Rows are points. To make a cloud, some directions were put in groups of two or more. Within a group, all points are equally far from the middle, so they leave a hole (a ring in 2 directions, a hollow ball in 3). The other directions are filled evenly. Then the cloud was stretched, turned, moved and blurred a little. Count the holes, and give their numbers of directions, smallest first.
In the rows, 128 means zero.

Cloud (13 x 2):
[[141 199]
 [197 140]
 [122 160]
 [154 179]
 [123 159]
 [ 68 139]
 [200 153]
 [178  86]
 [183  76]
 [103 152]
 [125 111]
 [233 120]
 [140 132]]
Holes: 0

Cloud (13 x 2):
[[119 182]
 [146 110]
 [135 213]
 [140  36]
 [155 160]
 [ 77 118]
 [186 120]
 [100 190]
 [160 110]
 [213 156]
 [126 130]
 [164 129]
 [ 60 112]]
Holes: 0

Cloud (19 x 3):
[[ 57 111 171]
 [188  94 158]
 [189 107 169]
 [137  99  76]
 [151 181 132]
 [141  78 199]
 [ 84  61 156]
 [ 67 155 121]
 [110  78  86]
 [121 104 215]
 [184  86 130]
 [ 93 161 193]
 [162 170 115]
 [ 83 143 199]
 [163 173 165]
 [ 56  97 158]
 [107 186 136]
 [165 160 185]
 [103 182 122]]
Holes: 1 (3)

Cloud (20 x 3):
[[ 72  97 105]
 [ 80 101 157]
 [190  76 103]
 [ 91 157  80]
 [191 159 138]
 [188  85  84]
 [123 114 190]
 [143 139  53]
 [163 152  65]
 [132 141  53]
 [ 86 147 160]
 [ 74 151 115]
 [194 151  93]
 [200 141 142]
 [171 101  62]
 [198  81 120]
 [ 80 138  80]
 [180 159  88]
 [201 123 154]
 [174  83  74]]
Holes: 1 (3)

Cloud (32 x 4):
[[ 77 110 186 115]
 [ 81 136 185 203]
 [138 183 157  86]
 [ 54 163 162 129]
 [ 90  97 177 113]
 [ 75 102  86 195]
 [ 56 127  63  80]
 [107  57 112  59]
 [ 86 118 198 154]
 [ 97 191 171 209]
 [119 189 141 172]
 [ 53 145 148 132]
 [118  35 117 172]
 [ 59  85 127 141]
 [ 70 167 150 161]
 [104  68 146 115]
 [112  40 121 164]
 [137  82 126  96]
 [162 145 121 172]
 [135 113  67 114]
 [119  70 150 138]
 [ 79  53 122 133]
 [ 78 138 183 197]
 [114  75 159 144]
 [117  56 140 165]
 [ 75 161 157 185]
 [ 67 104  88 177]
 [134  74 107  81]
 [121  64 103  63]
 [ 81  58 130 121]
 [ 99 118 204 186]
 [ 95 146  88 144]]
Holes: 1 (2)

Cloud (55 x 6):
[[205 132 125 129  89 161]
 [ 72  76 176 139  85 168]
 [ 91 151 159 121  76  66]
 [140 172 149 178 158  58]
 [122  45  99 100 177 171]
 [161 154 121 123 124 236]
 [114 122 174 194 157  83]
 [192 173 140 116  92 128]
 [209 166 114 153 174 102]
 [193 157 107 174 121 210]
 [166 141 121 200  73 144]
 [159 110 117 198 206 104]
 [181 159 123 209 107 139]
 [167 104 107 151  91  67]
 [166 181 111 176  79 110]
 [ 33 144 157 169 131 183]
 [123  80  57 111 101 207]
 [185 151 106 135 219 119]
 [ 74 126 194 159  97 123]
 [174 151 119 176 180 226]
 [202 155 154 150 107 116]
 [129 137 115  67  65 151]
 [109 159  90 168 226 139]
 [190 140 166 158  95 154]
 [120  87 101  71 197 112]
 [112  47 108 100  71 138]
 [156  88  73 153  80 187]
 [145  94 125 216 180 176]
 [155 184 138 160  59 164]
 [120 102  78  67  85 176]
 [ 74 182 112 173 159 206]
 [159 197 109 178 115  91]
 [180 131 155 129 127  61]
 [ 91 151  59 132 166  72]
 [154 143 132  87 169  60]
 [ 98 146 178 112 104  73]
 [126 149 196 131 161 132]
 [155 197 111 201 174 127]
 [116 209 160 145 101 148]
 [153  78 120  72 118  84]
 [196 134 123 119  86  99]
 [164 110 158  96 115  75]
 [ 84 111 169 122 196 115]
 [172 105 115  94 149  55]
 [140  90  99 143 172 240]
 [ 93  95 159 197 107  90]
 [145 138  53 136  90 199]
 [ 92  79  58  90 138  72]
 [100 187 155 136 182 105]
 [ 42  95  84  80  89 167]
 [189 116 149 152 204 123]
 [137  66  53 101 129 100]
 [164 134 164 196 182 183]
 [147 123  64 161 165  60]
 [173 111 130 165 215  97]]
Holes: 1 (6)

Cloud (56 x 6):
[[171 176 131  89 164 118]
 [148 155 118  81 161  92]
 [151 184 155  88  79  86]
 [213 113  78 144 106 160]
 [204 123  98 140  81 174]
 [103 190 185 104 158 113]
 [ 78 137 142  76 140 157]
 [139 160  88 108  86  84]
 [101 129 108 208 108 130]
 [111 110 202 155 119 197]
 [144 153 131 166 156 117]
 [149 174 154 142 172  68]
 [125 116  71 126 172 151]
 [181 185 174 166 138 158]
 [110 121 128 175 151  97]
 [195 121 118 153  59 164]
 [199 159 122  92  76 140]
 [127  89  63 198 165 104]
 [122 214 111 101 129 130]
 [131 130  49 181 122 172]
 [124 150 129 108  66 175]
 [110 147 146 186 144 174]
 [105 129  83 206 122 176]
 [122  96 204 151 129 132]
 [124 164 139 167 182  83]
 [ 75 180  97 102 107  96]
 [175 166  97 149 212  82]
 [115  92 111 191 174 155]
 [ 93 124 116 160 112  92]
 [183 151 121 208  88 131]
 [155 218  69 106 135 163]
 [141 162 163  64 167 134]
 [207 144  82 177 137  73]
 [180 121  59 132 123 141]
 [128 126  49 158 156 131]
 [ 88 188 130 141 165 151]
 [194 163 111  83 149 125]
 [100  73 127 121  57 118]
 [195  88  54 141  89 103]
 [166 159  72  73 137  78]
 [129 121 195 118 153 139]
 [192 160 113 134 149 185]
 [ 67 200 141 132 181 158]
 [157  46 114 117  53 122]
 [213 139 137  88 156 103]
 [127 200 146 121 118 170]
 [127 249 137 167 181 118]
 [146 166  49  75 151  77]
 [186 134  50 159  67 128]
 [ 61 175 111 120 184 127]
 [137  99 141 170  86 137]
 [223 172 137 153 150 152]
 [174 103 108 118 138 175]
 [109 201 103 184 166 181]
 [165 205 122 223 159 154]
 [152  80  94 145  29 151]]
Holes: 0

Cloud (88 x 8):
[[139 103  98  75 133 114  38 191]
 [143 125 161 186 121  74 189 105]
 [136  98 163  61 114  60 101  97]
 [106 106  78 130  72 138 155  65]
 [122  51  90 133  37 157 149 119]
 [186  93  97 180 106 149 178 187]
 [145 152 110 201 106  99 184  94]
 [ 97 125  55 104 120  59  64 110]
 [146 115  67 169 146 120 172 196]
 [117 114 137  51 133 119 119  62]
 [110 146  57 145  99  98 151  70]
 [121  98 144 205 124 172 186 131]
 [136 108 192 158 181 150 168 155]
 [132 124 135 153 168 177 192 104]
 [128 177  69 119 102 139  92 171]
 [ 96 101 143  71 109  66  94  96]
 [145  22 163  95 101 103  71 169]
 [130  38 165 103  93 181  65 154]
 [138 133 132  89 170  69 186  95]
 [121   7 103 133  61 122 103 101]
 [184 117 204 171 100 153 180 168]
 [ 85  74 137 120 195  88 110 110]
 [144  68 155  67 158  79 155 111]
 [111 115 164 135 166  73 191 119]
 [203  58 132 147 109  97 155 176]
 [116  66 115 104  53  59 125  94]
 [150 182  84 121 170  63 162  90]
 [154 104 178 121 138 119 171 216]
 [147 113 157 148  75 144  26 171]
 [ 94 127 129 188 190 165  99 117]
 [198 102 105 110  30  96 117 137]
 [158  25 190 102 116 112 101 134]
 [110  68  63  80 109 150  88 162]
 [ 92 107  93 121 197  59  80 107]
 [145  98 174 107 190 147 149 123]
 [ 87  65 161 148 100 149 144  71]
 [169  52 181 124 134 147  79 126]
 [ 98  55 131  70 148 158  95  83]
 [ 80 105 121 183 146  77  63 126]
 [152  56 169 117 149  91  59 131]
 [128  57 102  50 130 124  69 157]
 [179 151 155 152 135 175  56 199]
 [104 127 136 182  68 132  90 120]
 [106  44  99 107 102 177 108  72]
 [137 105 197 159  86 166 154 202]
 [ 97 126 120 197 179 171 103 120]
 [190  83 124  60  94  79 164 141]
 [156 192  57 181 143 143 115 181]
 [146  73  99  37  76 106 134 121]
 [115  39  94 143  45 162 138 118]
 [172 141 153 116 177 139  65 203]
 [ 86 100  62 130 147 149 175 101]
 [ 94 130 137  71 150  92 118  68]
 [132 132 169 137 186 159 183 161]
 [183 151 112 106 147 122 208 131]
 [130 175 135 201 147  63 125 179]
 [161 126  99 111  75 106 176 196]
 [ 92 118 124 128 207 146 160 119]
 [ 70  93 121  81 157 108 154  86]
 [ 96  99  90  93 198  81  75  99]
 [213 117 127 135  76  90  98  95]
 [194  89  81 138  69 129  59 162]
 [119 124  95  75 149  84 171  58]
 [152 113 142 128  54  74  85 187]
 [126  63 107  97 163  54  72 110]
 [126 215 144 154 191 111 132 163]
 [123 112 167 103  72 101 101 187]
 [199 130 195 117  96 153 128 124]
 [127  55 167 138  56 192 120 171]
 [182  55  89 105  56 138 154 176]
 [177  49 187 108  41 137 121 117]
 [ 69 119 118 122 166 156 170 119]
 [ 90  25 163 134  67 143 109 126]
 [180 171 180 186 158 136  85 183]
 [178  84 125  78 150  88 176 145]
 [102 144  77 128 137  74 191  95]
 [ 84  74 102  96 136  88  34 153]
 [145 102 153 145  47 102  53 158]
 [128 156  88  89 144 113 102  45]
 [ 87  48 149 155  82 104 151  93]
 [193  50 124 147  81 112 127 204]
 [ 88  48 160 118 102 146  88 193]
 [100  46 131 140  58 178 128 104]
 [ 87  99 107 111 195 148  87  84]
 [132  99 171  64  95  80  77 121]
 [130 112  50 111 171 111  85  69]
 [149 155 123  94 161 126 170  63]
 [ 82 190 132 167 183 103  92 157]]
Holes: 3 (2, 3, 3)
